Every row gives one point. Each copy is the shape, with its points in the same order, stretched, turned, moved and blurred by noise. Is it also mirrored, or only turned?
In the rows, 128 means zero.

Shape (7 x 3):
[[148 114 120]
 [ 86  95  92]
 [145  88 115]
 [168 186 168]
 [145 157  99]
 [133 152 147]
 [100  83 114]]
Copy 1, 7 rows:
[[155 123 148]
 [149  61  87]
 [159  92 150]
 [106 214 144]
 [169 167 105]
 [113 158 125]
 [138  68 122]]
Copy 1 is: only turned
Copy 2 (7 x 3):
[[130 149 110]
 [ 71 159 104]
 [118 161  88]
 [189 100 171]
 [136 166 139]
 [145 116 148]
 [ 87 147  89]]
Copy 2 is: only turned
Copy 3, 7 rows:
[[142 131 154]
 [ 90 106 175]
 [150 124 182]
 [165 153  86]
 [136  93 108]
 [136 140 118]
 [104 126 186]]
Copy 3 is: only turned

Shape (7 x 3):
[[127 113 237]
 [131 111 126]
 [127 115 126]
 [154 132 108]
 [134 108 104]
 [119 140 171]
 [156 114 121]]
Copy 1 (7 x 3):
[[117  20 207]
 [119 110 121]
 [115 112 123]
 [150 146 125]
 [122 125 100]
 [111 100 180]
 [150 116 117]]
Copy 1 is: only turned
Copy 2:
[[177  14 175]
 [107 119 127]
 [110 129 127]
 [106 136  88]
 [ 89 147 113]
 [167  95 135]
 [ 98 116 105]]
Copy 2 is: only turned
Copy 3, 7 rows:
[[146 127 225]
 [139 118 118]
 [142 121 117]
 [113 112 112]
 [141 114  94]
 [128 149 165]
 [128  96 118]]
Copy 3 is: mirrored

Shape (9 x 4):
[[162 104  87 146]
 [150 154 157 107]
 [ 74 159 111 103]
 [149 156 126 182]
 [124  82  81 149]
 [ 88 101  95 122]
 [163  93 108 139]
 [108 124 153 152]
 [125 111 154 101]]
Copy 1, 9 rows:
[[ 95  97  85 188]
 [104 125 177 111]
 [118 189 107  84]
 [ 38 114  93 151]
 [110  97  49 151]
 [133 139  67 111]
 [108  83 101 168]
 [ 87 101 102  86]
 [135 106 150  97]]
Copy 1 is: only turned
Copy 2:
[[161  86 121 127]
 [146 171 144 134]
 [121 150 182  75]
 [152 116 182 165]
 [126  66 120 119]
 [ 98  92 127 101]
 [152  96 107 146]
 [ 94 127 145 161]
 [113 146 108 137]]
Copy 2 is: mirrored

Shape, 11 rows:
[[142 122 114 147 100 143]
 [118 140 115 123 152 152]
 [159 129 152 133  93 124]
 [150  92 153 142 116 156]
 [125  96 161 142 121 146]
 [129 206 204 140 218 147]
 [161  92 151  87  99 123]
 [158 119 112 133  96 102]
 [107 142 158 119 109 155]
 [ 87 104 122 133 128  96]
 [138  93 217 116 202 153]]
Copy 1:
[[105 121 128 166 139 116]
 [156 141 156 121 157  94]
 [128 124 119 169  97 162]
 [127  91 126 142 114 127]
 [122  99 141 118 107 129]
 [235 138 209  94 164 204]
 [151 121  90 141  59 125]
 [111 130  88 158 123 136]
 [138 144 179 141  93 123]
 [103 140 126  74 120 106]
 [213  82 149  53 104 157]]
Copy 1 is: mirrored
Copy 2, 11 rows:
[[156 128 127 120 120 121]
 [102 168 118 140 123 137]
 [169 114 150 109 143 137]
 [168 105 102 133 156 132]
 [143  96 101 134 156 136]
 [ 53 181  88 112 146 236]
 [180 116 171 138 169 103]
 [170 129 153 100 141 100]
 [118 118 142 140 121 157]
 [106 108 123 118 145 101]
 [112 121  72 153 214 171]]
Copy 2 is: mirrored

Shape (14 x 8):
[[112 108  94  91 116 140 110 184]
 [175 106 122 111 161  61  78 154]
 [142 111 131  80 134 112 120 151]
 [115  96 125 155 126 157 104 154]
 [153 154 103 186 190 148 134 112]
 [155 159 112 164 158 125 135  46]
 [ 85 116  89 115 125 142  94 140]
 [203 183 103 177 168 158 116  79]
 [ 98 121  99 144 134 131 151 174]
 [116 168 136 144 106 108 108 167]
 [191 126 141 137 113  93 108 119]
 [106 165  89 151  95 110 169 168]
 [115 113  93 136  81 116 127 178]
 [131  98 168 123 145 134 101 196]]
Copy 1:
[[ 71 129 129 115 151 127 126  97]
 [108 169 130 167 100  82  97  69]
 [ 90 143 137 135 116 102 103 122]
 [114 123 133 141 127 159 138 101]
 [189 109 112 138 140 133 101  90]
 [204 132 128 114 119 100 126 117]
 [108 132 148 106 163 129 147  90]
 [206 100 109 118  93 108 105  94]
 [110 139 106 125 162 155 117 105]
 [118 167 131 101  93 165 100 100]
 [132 160 116 140  62 106 117 112]
 [118 164  85  86 143 158 115 114]
 [ 84 162 101 107 133 147 143 100]
 [ 84 135 144 166  94 160  93 106]]
Copy 1 is: only turned
Copy 2:
[[175 142  92  92  65 121 152 160]
 [149 177 187 128  94  60 123 178]
 [168 156 129 121 111  79 142 143]
 [142 118 132 128 109 141 111 149]
 [ 85 177 133 196 115 170 115 143]
 [ 46 163 139 177 139 116  98 106]
 [131 145 102  79  72 147 131 115]
 [ 51 168 127 240 114 119  83 112]
 [150 155 107 121 111 171 168 173]
 [115 121 138 151  95 118 187 145]
 [104 137 166 167 125  44 114 153]
 [106 137  94 146 108 138 198 184]
 [129 127 106 109  96 108 168 197]
 [194 124 152 144 114 118 150 158]]
Copy 2 is: only turned
Copy 3:
[[159  86 178 116  76 155 111 127]
 [221  86 171 123 166 112 129  90]
 [175 107 165 103 119 132 158 101]
 [162 124 160 147 103 187  91 130]
 [103 124 111 183 157 159 111 111]
 [122 158  99 200 167 105 144 126]
 [165 100 149 163  86 141  91 113]
 [131 106  78 201 181 134 136 142]
 [ 94 117 167 127  89 160  90 119]
 [162 105 127 105 120 134  76 145]
 [186 118 144 119 175 124 153 143]
 [ 66  99 157 102 106 108  84 164]
 [148  92 185  96  99 140  85 158]
 [188 109 166  87 112 184 105  94]]
Copy 3 is: only turned
